Rows are points. The last column is the point's height on a tilted bowl or saddle (a function of degree 2), plus a little noise. Along how many of its main directions does it bend up, bend down or stay straight?

Points (17 x 4):
0:  0.019 -0.008 -0.052  0.025
1:  0.040  0.009  0.021 -0.005
2: -0.060 -0.010 -0.002  0.035
3:  0.000  0.018 -0.033  0.014
4:  0.019  0.016  0.022 -0.006
5: -0.037  0.028 -0.016  0.030
6:  0.041  0.041 -0.020  0.033
7: -0.080 -0.008 -0.033  0.081
8: -0.013  0.009 -0.035  0.016
9: -0.007 -0.033  0.004 -0.017
10: -0.028  0.030  0.048  0.023
11:  0.020 -0.023 -0.014 -0.007
12:  0.010 -0.024 -0.015 -0.006
13:  0.012 -0.027  0.008 -0.023
14:  0.024 -0.054  0.011 -0.026
15:  0.026 -0.010  0.025 -0.025
16: -0.004  0.028 -0.037  0.020
Directions: 2 up, 0 down, 1 straight

Points, 25 rows:
0: -0.002  0.021  0.001  0.018  0.025
1: -0.029 -0.003  0.025 -0.018  0.020
2:  0.008  0.008  0.012  0.034  0.026
3: -0.015 -0.027 -0.021 -0.034  0.005
4: -0.031  0.000 -0.020  0.012  0.028
5: -0.039 -0.063  0.006 -0.021 -0.002
6:  0.024  0.026 -0.015  0.011  0.020
7:  0.023 -0.085  0.000  0.038 -0.058
8: -0.010 -0.020 -0.018  0.022  0.008
9:  0.008  0.010  0.041 -0.037  0.017
10:  0.006  0.003  0.003 -0.009  0.015
11: -0.005  0.016 -0.016 -0.024  0.010
12:  0.003 -0.001  0.061  0.016 -0.009
13: -0.012  0.045 -0.002  0.047  0.051
14: -0.021  0.039  0.054 -0.003 -0.006
15:  0.001 -0.008  0.011  0.056  0.024
16:  0.021 -0.018 -0.003  0.028  0.016
17:  0.015 -0.009 -0.034 -0.035 -0.012
18: -0.070  0.062 -0.013 -0.005  0.066
19:  0.034 -0.010 -0.026 -0.035 -0.006
20: -0.012  0.015  0.024  0.001  0.015
21:  0.017 -0.017 -0.068 -0.046 -0.061
22:  0.005 -0.012  0.021 -0.010  0.013
23:  0.063  0.042  0.040 -0.027  0.028
24:  0.038  0.006  0.009 -0.005  0.024
Directions: 2 up, 2 down, 0 straight

Points:
0:  0.022 -0.036 -0.003 -0.010 -0.027  0.008 -0.018 -0.001  0.001
1: -0.037 -0.013 -0.013 -0.040 -0.046  0.007  0.030 -0.013 -0.012
2:  0.038  0.006 -0.016  0.048  0.020 -0.025 -0.043  0.008 -0.012
3: -0.031  0.000  0.011 -0.009 -0.023  0.000  0.005 -0.014  0.000
4:  0.005 -0.046  0.035  0.044  0.014  0.026 -0.017  0.006  0.023
5: -0.064 -0.038 -0.032  0.012  0.025  0.003 -0.014 -0.032 -0.007
6: -0.031 -0.027 -0.024  0.056  0.008 -0.019 -0.028  0.015 -0.008
7: -0.017  0.032  0.009  0.002 -0.001  0.000  0.002  0.033 -0.001
8:  0.020  0.000  0.060  0.026 -0.010 -0.018 -0.010 -0.090 -0.065
9: -0.043 -0.010  0.004  0.032  0.006  0.039 -0.017  0.005  0.009
10: -0.035  0.007  0.008 -0.042  0.035 -0.029 -0.002 -0.006 -0.020
11:  0.002  0.049  0.023 -0.016 -0.020 -0.011 -0.012  0.017 -0.021
12:  0.011  0.005 -0.005 -0.025 -0.022 -0.042 -0.008  0.047 -0.022
13:  0.032  0.038 -0.029  0.026  0.009  0.028  0.006  0.008 -0.015
14:  0.010 -0.024 -0.014  0.042 -0.017  0.018 -0.011  0.006  0.010
15:  0.004 -0.035 -0.014  0.017  0.029 -0.006  0.007 -0.022  0.008
16: -0.012  0.007 -0.028  0.022 -0.006 -0.015  0.017  0.003  0.004
17:  0.008  0.038 -0.015  0.033 -0.017  0.004 -0.022 -0.079 -0.027
18:  0.030  0.002  0.013 -0.010 -0.077  0.039 -0.008 -0.038 -0.063
19: -0.005  0.001  0.053  0.016  0.005 -0.060 -0.010  0.020 -0.034
20: -0.024 -0.011  0.028  0.014 -0.013 -0.037 -0.012  0.023 -0.010
21:  0.057 -0.018 -0.005  0.015  0.011  0.007  0.014 -0.021 -0.021
22:  0.012 -0.014 -0.020 -0.036 -0.014 -0.002  0.056 -0.021 -0.015
23:  0.003  0.045  0.008  0.022  0.009  0.006  0.042 -0.032 -0.023
24: -0.024  0.058 -0.019  0.031  0.017 -0.058  0.035  0.018 -0.009
25:  0.026 -0.037 -0.003  0.009 -0.006 -0.004  0.001  0.004  0.007
26:  0.004  0.013  0.022  0.016 -0.032  0.005 -0.059 -0.050 -0.043
27:  0.042  0.002 -0.004  0.021  0.039 -0.010  0.062 -0.024 -0.037
28:  0.011 -0.004 -0.036  0.008 -0.001  0.043  0.021 -0.024 -0.010
29:  0.048 -0.005  0.045 -0.040 -0.064  0.000  0.023 -0.001 -0.070
30: -0.010 -0.011 -0.041 -0.026  0.046  0.005 -0.004 -0.005 -0.011
31: -0.017 -0.008 -0.060 -0.018 -0.006  0.037 -0.021  0.002 -0.016
32: -0.036 -0.014 -0.026 -0.005 -0.037  0.063  0.015  0.002 -0.007
33: -0.018  0.001  0.015 -0.006  0.023 -0.029 -0.003  0.019 -0.005
34: -0.068  0.012  0.023  0.001  0.026 -0.029  0.008 -0.002 -0.020
35: -0.017  0.031 -0.004  0.042 -0.033 -0.002 -0.046  0.015 -0.007
36: -0.011 -0.091 -0.012 -0.001 -0.006  0.003  0.040 -0.001  0.050
37:  0.021 -0.016 -0.025  0.034  0.000 -0.001 -0.027 -0.015 -0.004
38: -0.004 -0.050 -0.007  0.010  0.074 -0.026  0.014 -0.010 -0.017
39:  0.043  0.019  0.034 -0.025 -0.037 -0.107 -0.052  0.023 -0.097
40:  0.021 -0.032  0.029 -0.030  0.009 -0.024 -0.024 -0.033 -0.024
41: -0.025  0.013  0.019 -0.002  0.006 -0.001  0.004  0.019  0.000
42:  0.023 -0.020  0.050  0.027  0.013 -0.065  0.004  0.018 -0.037
43: -0.011 -0.021 -0.001 -0.041  0.000 -0.033  0.011 -0.035 -0.008
44:  0.018 -0.012 -0.017  0.017 -0.054 -0.032  0.049 -0.015 -0.028
45:  0.022  0.076 -0.013 -0.030 -0.056 -0.027  0.038  0.009 -0.066
46:  0.012  0.074  0.002  0.015  0.056  0.044  0.057 -0.007 -0.071
47: -0.007 -0.013 -0.017  0.040  0.002  0.037  0.003  0.004  0.011
48: -0.082 -0.039  0.007  0.025 -0.026  0.007 -0.012  0.035 -0.010
49:  0.021  0.064 -0.012  0.004  0.024 -0.033  0.059  0.040 -0.042
50:  0.011  0.040 -0.033  0.031 -0.021  0.044  0.033 -0.040 -0.036
51: -0.044  0.021 -0.010  0.023 -0.015  0.024 -0.041 -0.013 -0.008
52: -0.005 -0.021  0.005 -0.042  0.018 -0.037 -0.009 -0.022 -0.015
53: -0.004  0.000 -0.009  0.047  0.040  0.039 -0.014  0.047  0.005
54: -0.070  0.057 -0.011 -0.010 -0.026 -0.035 -0.004 -0.008 -0.015
55:  0.007  0.030 -0.047  0.004  0.051  0.001  0.005 -0.009 -0.008
56:  0.019 -0.001  0.012  0.027 -0.056  0.041  0.001 -0.010 -0.023
57: -0.042 -0.012 -0.004 -0.007 -0.016 -0.028  0.002 -0.005 -0.002
58: -0.010 -0.010 -0.001 -0.001  0.017 -0.054  0.030  0.012 -0.012
59:  0.036  0.012  0.004 -0.010 -0.032 -0.061 -0.039 -0.008 -0.043
60: -0.037  0.016  0.004  0.058  0.011 -0.003 -0.034 -0.022 -0.010
61: -0.021 -0.041  0.046 -0.005 -0.018  0.022 -0.037  0.064  0.018
62:  0.023 -0.018 -0.047  0.038 -0.026 -0.002  0.034 -0.027 -0.012
63:  0.001 -0.030 -0.019  0.002 -0.008 -0.009  0.020  0.014  0.010
64: -0.023 -0.007  0.004 -0.002 -0.009  0.057  0.009 -0.045 -0.003
65: -0.007 -0.014  0.033 -0.022  0.005  0.003 -0.006  0.006  0.001
66: -0.009  0.011  0.023 -0.022 -0.026  0.027 -0.008 -0.001 -0.013
Directions: 1 up, 6 down, 1 straight
